Every row gives one point. Each copy is the shape, with its points in the same order, stretched, turned, moved and blurred by noise. Say if it was mirrored as well.
In the rows, 128 means zero.

Shape (8 x 2):
[[106 128]
 [152  79]
 [ 81 114]
 [121 142]
 [185  45]
 [150 148]
 [162 127]
 [120 144]]
Copy 1 (8 x 2):
[[ 98 131]
 [139  88]
 [ 74 115]
 [114 143]
 [169  60]
 [139 148]
 [150 132]
 [112 147]]
Copy 1 is: only turned
Copy 2 (8 x 2):
[[108 101]
 [170  87]
 [100  77]
 [117 116]
 [211  72]
 [139 138]
 [157 128]
 [118 117]]
Copy 2 is: only turned
Copy 3 (8 x 2):
[[125 129]
 [202 142]
 [123  97]
 [119 147]
 [249 156]
 [130 171]
 [157 174]
 [117 152]]
Copy 3 is: only turned

Shape (8 x 3):
[[129  67 156]
 [121 176 204]
 [150 180 111]
 [106 184 107]
 [117 155 105]
 [107 119 129]
 [177 176 173]
 [111 133 106]]
Copy 1 (8 x 3):
[[156  85 168]
 [ 74 165 190]
 [121 198 117]
 [ 81 178 100]
 [107 160 105]
 [115 122 128]
 [129 202 180]
 [114 139 105]]
Copy 1 is: only turned
Copy 2 (8 x 3):
[[144 100 184]
 [ 71 182 141]
 [143 186  91]
 [116 156  72]
 [136 144  94]
 [132 116 128]
 [121 212 137]
 [138 120 105]]
Copy 2 is: only turned

Shape (10 x 4):
[[151  91 166 124]
 [125 120 110 163]
 [158  95 107 129]
 [144 107 141 120]
 [103 155 110 143]
 [110  54 111 132]
 [104 220 150  92]
 [121 178 124  74]
 [ 93 185 124 135]
 [ 70  98  45 112]]
Copy 1 (10 x 4):
[[164 109 132  98]
 [129 108  93 158]
 [170 139 102 134]
 [151 132 125 114]
 [ 99 133 112 162]
 [143 110  46 110]
 [ 78 183 196 142]
 [107 200 163 125]
 [ 76 145 135 163]
 [ 99 166  26 147]]
Copy 1 is: only turned
Copy 2 (10 x 4):
[[118  55 145 144]
 [123 121  92 150]
 [ 86 112 129 160]
 [103  79 131 130]
 [137 132  74 108]
 [ 76  68  82 175]
 [160 130 105  27]
 [100 122 112  48]
 [159 137  77  84]
 [ 52 128  27 137]]
Copy 2 is: mirrored
Copy 3 (10 x 4):
[[160 104 161 111]
 [126 103  97 121]
 [152 116 108  83]
 [150 119 140 109]
 [114 133  99 150]
 [104  89 140  75]
 [141 192 126 198]
 [142 189 123 142]
 [116 152 105 179]
 [ 57 138  84  80]]
Copy 3 is: only turned
Copy 4 (10 x 4):
[[130 131 186 133]
 [ 98 114 126 156]
 [140  94 143 142]
 [129 126 157 128]
 [ 94 144 101 131]
 [ 95  72 164 116]
 [122 219  91 103]
 [144 173 100  90]
 [ 89 175  94 127]
 [ 82  67  80  82]]
Copy 4 is: only turned

Shape (11 x 6):
[[164 148 115 115 158 138]
 [139 144 106 133 148  96]
 [151  89 187 139 148 108]
 [164  88 114 102  91  76]
 [141 162 127  77 100 154]
 [111 128  88 110  78 178]
 [117 154  91 108  98 166]
 [129  27 105  94 123  85]
 [132 148 167 126 156 129]
 [113  63 115 104 123 113]
 [157 132 138 152 169 145]]
Copy 1 (11 x 6):
[[152 126  90 134 168 131]
 [171 163 115 128 142 152]
 [164  93 191  75 169 164]
 [174 113 128 101 107 202]
 [117 109  69 106 101 101]
 [100 102  88 177  77 111]
 [117 126  76 162  91 105]
 [127 132 156 119 129 249]
 [143 128 145  89 163 115]
 [115 126 150 125 122 191]
 [171 114 139 135 186 132]]
Copy 1 is: mirrored
Copy 2 (11 x 6):
[[ 93 129 121 165 131 109]
 [124 151 128 149 148  89]
 [149 113 157 137 184 183]
 [205 106 140 156 137  97]
 [101  94 127 128  91  93]
 [118 138  78 106  58 111]
 [100 138  95 115  75  93]
 [221 104  83 135 174 134]
 [ 94 125 149 129 158 141]
 [177 116  89 114 157 138]
 [ 89 148 130 157 149 153]]
Copy 2 is: mirrored
Copy 3 (11 x 6):
[[154 152 133 142 154 113]
 [109 165 137 138 163  98]
 [116  74 145 170 127  74]
 [100 149  66 143 119  68]
 [139 186 130 143  85 113]
 [110 170 119  88  79 157]
 [117 187 131 108 101 145]
 [109 116  83  78 119  34]
 [122 127 180 161 131 100]
 [105 120 113  89 108  61]
 [141 108 148 143 160 134]]
Copy 3 is: only turned
Copy 4 (11 x 6):
[[173 115 140 146 124 120]
 [141 128  96 164 114 113]
 [ 93  75 140 106  83  76]
 [113 137  76  84  86 118]
 [147 183 164 121 146 138]
 [118 155 133 124 174 196]
 [136 161 139 153 172 177]
 [ 97  89  42  58 125  97]
 [123 110 156 153 116  89]
 [ 91 100  82  98 145 118]
 [153  75 159 154 113 121]]
Copy 4 is: only turned
